Each row is a point. The points of each table are mixes of a few directions, plus a little noise. How many directions does each table use, and how many do they share? Where both have some left over, give the other angles between the two spaces (their principal angles), to ten degrees, smallest first.

First (6 x 3):
array([[ 10,  36,   3],
       [-27, -95,  -6],
       [  5,  21,   1],
       [  9,  34,   2],
       [ 11,  39,   3],
       [-10, -35,  -2]])
Second (7 x 3):
array([[-10, -16,  27],
       [  8,  14, -24],
       [ 11,  18, -29],
       [ 11,  18, -31],
       [ 12,  20, -34],
       [-33, -55,  91],
       [  0,   0,  -1]])
Directions: first 1, second 1, shared 0; angles 60

First (9 x 6):
array([[ 12,  -2,  -7,   1, -15, -23],
       [  2,   1,  -6,  -1,  -4,  -2],
       [ -4, -23,  95,  21,  54, -10],
       [ -2,  -2,  11,   2,   8,   2],
       [ -7,   6, -16,  -5,  -2,  18],
       [ 10,   2, -20,  -3, -20, -16],
       [ -4,   8, -27,  -7, -10,  14],
       [  5,   1, -10,  -2, -10,  -8],
       [-10,   8, -20,  -7,  -1,  25]])
Second (7 x 6):
array([[  6, -13,  43,  11,  18, -20],
       [ -9,  12, -36, -10, -11,  24],
       [ 11,  -2,  -7,   1, -13, -21],
       [-18,   5,   3,  -3,  18,  36],
       [ 16, -12,  28,  10,   0, -38],
       [-19,   9, -13,  -7,  11,  41],
       [ 13,   2, -20,  -2, -22, -22]])
Directions: first 2, second 2, shared 2

First (10 x 8):
array([[  3, -21,  -8, -17,  -9, -39,   6, -27],
       [ 13,  28,   8,  16, -33,  17,  16,  27],
       [  6, -12,   4, -10,   7, -31,  22, -27],
       [  4, -24,  -8, -32, -18, -31,   3, -21],
       [-11,  10,   3,   2,  21,  49, -24,  26],
       [  3,   4,   8,  15,  19, -14,  21, -15],
       [-28,   3, -15,  57,  58,   7, -47,  -3],
       [  0, -13,  -6, -31, -21,   7, -14,   7],
       [  4,   5,   6,  -4,  -4,   8,   9,   5],
       [  7,  20,   8,   5, -19,  27,   7,  26]])
Second (7 x 8):
array([[  5, -17,  -3, -36,  -9,  -3,   7, -11],
       [ -1,  -8,  12, -10,  11, -15,  11,  -9],
       [ -7, -18,  -4, -22,  15,   0, -13,  -9],
       [  2,  37, -12,  95, -46, -47, -11,  18],
       [  8,   7,   6, -17,   2,  29,  16,   5],
       [ -4,   4,  12,  -4,  27,  22,   6,   4],
       [ -3,  -4, -11,  -6,  -1,  14, -15,   3]])
Directions: first 4, second 4, shared 3; angles 30

First (10 x 11):
array([[-16, -15, -34, -39, -15, -14, -30,   7,  54,  22, -28],
       [-19,  33,  26,  13,  54,  -1,  26, -62,  11,  -7, -40],
       [ -4,  52,  -8,  63,  50,   7,  32, -82,  -7, -77, -40],
       [-57,  28, -31,  31,  33,  30,   4, -57, -13, -34,  -3],
       [  4, -33,  27,  -2, -37,  27,  -1,  73, -77,  35,  95],
       [ 40,  20,  78,  11,  38, -18,  44, -20, -13,  10, -21],
       [  4, -33, -73, -33, -59, -14, -51,  45,  49,   0,  -5],
       [ 54, -26,   1, -10, -45, -20, -11,  57,   1,   3,  16],
       [-18, -22,   5, -16, -19,  17, -11,  36, -28,  33,  46],
       [ 10,  -3,   9, -17,   1, -15,  -1,   2,  23,  14, -20]])
Second (10 x 11):
array([[-29,   0, -44,  10,  -6,   0, -16,  -3,   3, -28,  39],
       [ 62,  -6,  78, -15, -14,   4,  25,  30, -18,  40, -62],
       [-40,  17, -35,   2,  32, -52,  -8, -33,  50, -40,  71],
       [ -5,  -6, -35, -11,   9, -12, -16, -14,  38,   2, -13],
       [ 22, -29, -22,  35, -31,  60,  -7,  41, -84,   5,  35],
       [-50,  28,   9, -17,  -8,  -1,  -2, -20,  25, -20, -43],
       [-62,  42,   6, -17,  -2, -52,  -2, -24,  57, -54,  15],
       [-10,   7,  12,   1,  44,   2,  13, -36,   5,  21,  -8],
       [ 40,  -6,  39, -31, -52,   6,  -2,  41,   9,  20, -93],
       [ 74, -48,  -6,  43,  31,  45,  13,  20, -85,  53,  60]])
Directions: first 4, second 5, shared 3; angles 80

First (9 x 14):
array([[ -3,   4,  56, -29,   9, -52,   7, -17,  -7,  -7, -29, -60,  -8,
         40],
       [-19, -17,   4, -16, -15, -39, -21, -50, -16, -14,  18, -34, -41,
          4],
       [-15,  29,  -9,  26,   6,  37,  -6,  20,  -4,  19,  12,  26,  20,
        -20],
       [ 26, -33, -28,   0, -16,  20,   4,  -3,   3, -30,   7,  31,  -9,
         -2],
       [  7,  -5, -13,  42,  21,   2, -14,  25,  18,  18,  -2,  74,  35,
         22],
       [-47,  43,  24,   8,  -1,   5, -20, -21, -29,  13,  20, -31, -11,
        -13],
       [ -2,  10,   0, -36,   7, -34,  26,  11,  21,  41, -19, -65,  -3,
        -28],
       [ 19,   1, -10,   5,  -9,  48,  11,  20,  -4, -22,   0,  25,  11,
         -8],
       [ 36, -31, -23,   1,  -5,  13,  12,  15,  16, -17,  -8,  35,   8,
          5]])
Second (11 x 14):
array([[ 17, -44, -84,   5,   7, -29,   4,  20,  54,  53,  12,  42,   3,
        -43],
       [ 16, -41, -79,   5,   6, -26,   3,  18,  51,  50,  11,  39,   3,
        -40],
       [  3,  -7, -14,   1,   1,  -5,   0,   3,   9,   9,   2,   7,   0,
         -7],
       [ -9,  24,  46,  -3,  -4,  15,  -2, -10, -30, -29,  -7, -23,  -2,
         23],
       [  5, -12, -24,   2,   2,  -8,   1,   5,  15,  15,   3,  12,   1,
        -12],
       [ -8,  22,  41,  -3,  -3,  14,  -2, -10, -27, -26,  -6, -21,  -2,
         21],
       [  0,   0,   0,   0,   0,   0,   0,   0,   0,  -1,   0,   0,   0,
          0],
       [ 10, -25, -48,   3,   4, -16,   2,  11,  31,  31,   7,  24,   2,
        -25],
       [ -8,  22,  42,  -2,  -3,  14,  -2, -10, -27, -27,  -6, -21,  -2,
         22],
       [ -5,  13,  24,  -2,  -2,   8,  -1,  -6, -15, -15,  -3, -12,  -1,
         12],
       [-19,  49,  95,  -6,  -8,  33,  -4, -22, -62, -60, -13, -47,  -3,
         49]])
Directions: first 5, second 1, shared 1

First (11 x 18):
array([[ 21,  -2,  -9, -18,   7,  -1, -54, -15, -10,  10, -49,  -3,  13,
         18,   4, -53,  15, -30],
       [-19, -21,   4,  20,   5,  17,  16,  -8,   6,   2,  10,   5, -25,
          1,  23,  13,   9,  13],
       [ 32,  16,   6,  -4, -28,   3,   3,   7, -38,   7, -25,   7,  29,
         30, -22, -20,  19, -11],
       [ 10, -20,  -8,  -7,  15,  11, -55, -25,  -5,  14, -51,  -1,  -5,
         21,  22, -54,  25, -27],
       [-15,  44, -10, -32,  21, -54,  11,  33,  53, -30,  70, -23,  17,
        -71, -41,  58, -77,  15],
       [-26, -23, -14,  -8,  44,  -4, -45, -21,  43,  -2,  -5, -12, -29,
        -25,  32, -13, -13,  -7],
       [ -9, -17,  21,  42, -32,  33,  68,   3, -30,   6,  18,  20, -18,
         27,  12,  31,  30,  28],
       [-36, -32, -16,  -5,  54,  -2, -49, -26,  55,  -3,  -1, -13, -41,
        -32,  43, -11, -15,  -5],
       [ 41,  31,  29,  25, -81,  20,  89,  33, -84,   7,   6,  26,  42,
         54, -46,  24,  34,  17],
       [ -9,  12, -12, -22,  25, -26, -24,   4,  35, -11,  17, -15,   3,
        -35,  -8,   8, -34,  -4],
       [ 11,  13,  11,  10, -28,   4,  39,  15, -25,   0,  13,   9,  13,
         13, -19,  19,   6,  11]])
Second (8 x 18):
array([[ 16,  -5,  -7,   8,  -7,  29,  11, -16,  -4,  -6, -31,  12, -10,
         -8,  10, -39,  -4, -33],
       [  2, -28,  -5, -14,  -5,  77,  75,  10, -22, -20, -95,  -5,  59,
          6,  18, -17, -47, -73],
       [-29,  -5,  17, -36,  20, -51, -45,  37, -17,  25,  11, -35,  58,
         57, -15,  65,  23,  51],
       [ 29,   0,  -7,   7,  -4,  -2, -60, -31, -11,  16, -26,  14, -27,
         17,   8, -66,  42, -14],
       [ 13,  15,  -8,  30, -11,   6,  18, -23,  24, -14,  38,  24, -60,
        -49,   1, -23,  -9,  -3],
       [-12,   8,   8,  -7,   9, -45, -39,  11,   3,  15,  39, -11,  -1,
         16, -12,  31,  22,  44],
       [-14,  13,   6,   3,   5, -38, -13,   9,  14,   4,  56,  -4, -15,
         -8, -12,  37,   6,  42],
       [ -5,   1,  -3,   9,  -5,  23,  53,   4,  12, -19,   8,   5,  -5,
        -31,   2,  12, -34, -14]])
Directions: first 3, second 3, shared 1; angles 70, 80

First (8 x 24):
array([[ 55,  25, -15,  -5,  40,  -3,  63, -95,  61,  30,  22, -13,  10,
        -10,  16,  -2, -14,  23,  22, -38,   5,  11, -43,  13],
       [ 24,  32, -20, -28, -32,   4, -22,  39, -20, -17, -29,  -8,  10,
         -6, -30,   2,  36, -48, -48,   5,  -9, -22,   5,  -6],
       [-57,   0,  40, -24, -15,   1, -57,  51, -42,  -6, -21,  11,   1,
          4, -22, -11,  16,  -7,   6,  14, -18, -30,  -2,   7],
       [ 17, -15, -20,  35, -29, -24,  -9,  25,  16, -48, -52,  30,   7,
         -9, -43,  11,  -2, -33,   1,   6, -27, -40, -12,  -4],
       [ 19, -47, -45,  57, -11,   2,  30,  14,   2, -19,  24,  -3, -18,
          8,  34,  20, -25,   2, -24,  22,  32,  52,  60, -27],
       [-58,   1,  40, -35,  14,  23, -30,  21, -48,  35,  39, -20, -11,
         14,  32, -13,   8,  27,   1,  12,  20,  27,  25,   2],
       [ -9,  -4,  14,   1,  14,  -1,   5, -19,   8,  10,   8,   3,  -1,
          0,   7,  -4, -10,  17,  21,  -6,   0,   1, -11,   6],
       [  8,   5,   6,  -1,  19,  -4,  20, -38,  23,  13,   7,   0,   3,
         -3,   5,  -4, -10,  17,  22, -14,  -3,  -1, -23,   9]])
Second (10 x 24):
array([[ -8,  12,  12,  -1,   4,  -3, -22, -11,   8,   0,  -7,  -6,  -3,
         -5,  -1, -12,  13,  -2,  -2,   7,   8, -10, -15,  10],
       [ 14, -20, -16,  -8,   3,   8,  31,  29, -11,   6,   4,  -2,   6,
          5,   0,  20, -19,   0,   6, -11, -19,  21,  32, -22],
       [-25,  43,  38, -18,  30,  -1, -79, -20,  25,   9, -40, -39, -13,
        -21,  -7, -33,  44, -18,   5,  29,  17, -23, -27,  21],
       [  4, -14,   6,  -6,   4, -10,  17,  10,   5,   0,   6,  -7,   9,
          8,  -9,  -3,   0,   9,   1, -17, -14,  -5,  -5,   1],
       [ -6,  21, -22,  36, -37,  12, -10, -42, -17, -14,  16,  49, -16,
         -7,  26,   8,  -9,  -4, -15,  25,  40,   3, -11,   8],
       [ 21, -39, -48,  47, -60,  -4,  85, -14, -30, -24,  62,  77,   9,
         26,  19,  31, -50,  26, -19, -26,   7,  14,   1,  -6],
       [ 12, -34,  -7,   7, -12, -16,  52,  10,  -3,  -9,  28,  15,  16,
         21,  -8,   6, -17,  22,  -4, -33, -19,  -3,  -7,   1],
       [ 10,  -4, -39,  32, -38,  16,  29, -15, -27, -11,  26,  52,  -9,
          2,  25,  26, -31,   0, -10,  10,  20,  22,  18, -11],
       [-11,  27,  39, -59,  70,  14, -70,  43,  23,  34, -67, -89,  -6,
        -25, -22, -17,  38, -32,  28,  22, -24,   5,  32, -15],
       [-11,   8,  39, -31,  38, -15, -34,  12,  27,  11, -26, -51,   7,
         -3, -24, -28,  32,  -1,   9,  -6, -17, -23, -18,  13]])
Directions: first 4, second 3, shared 0; angles 40, 60, 90
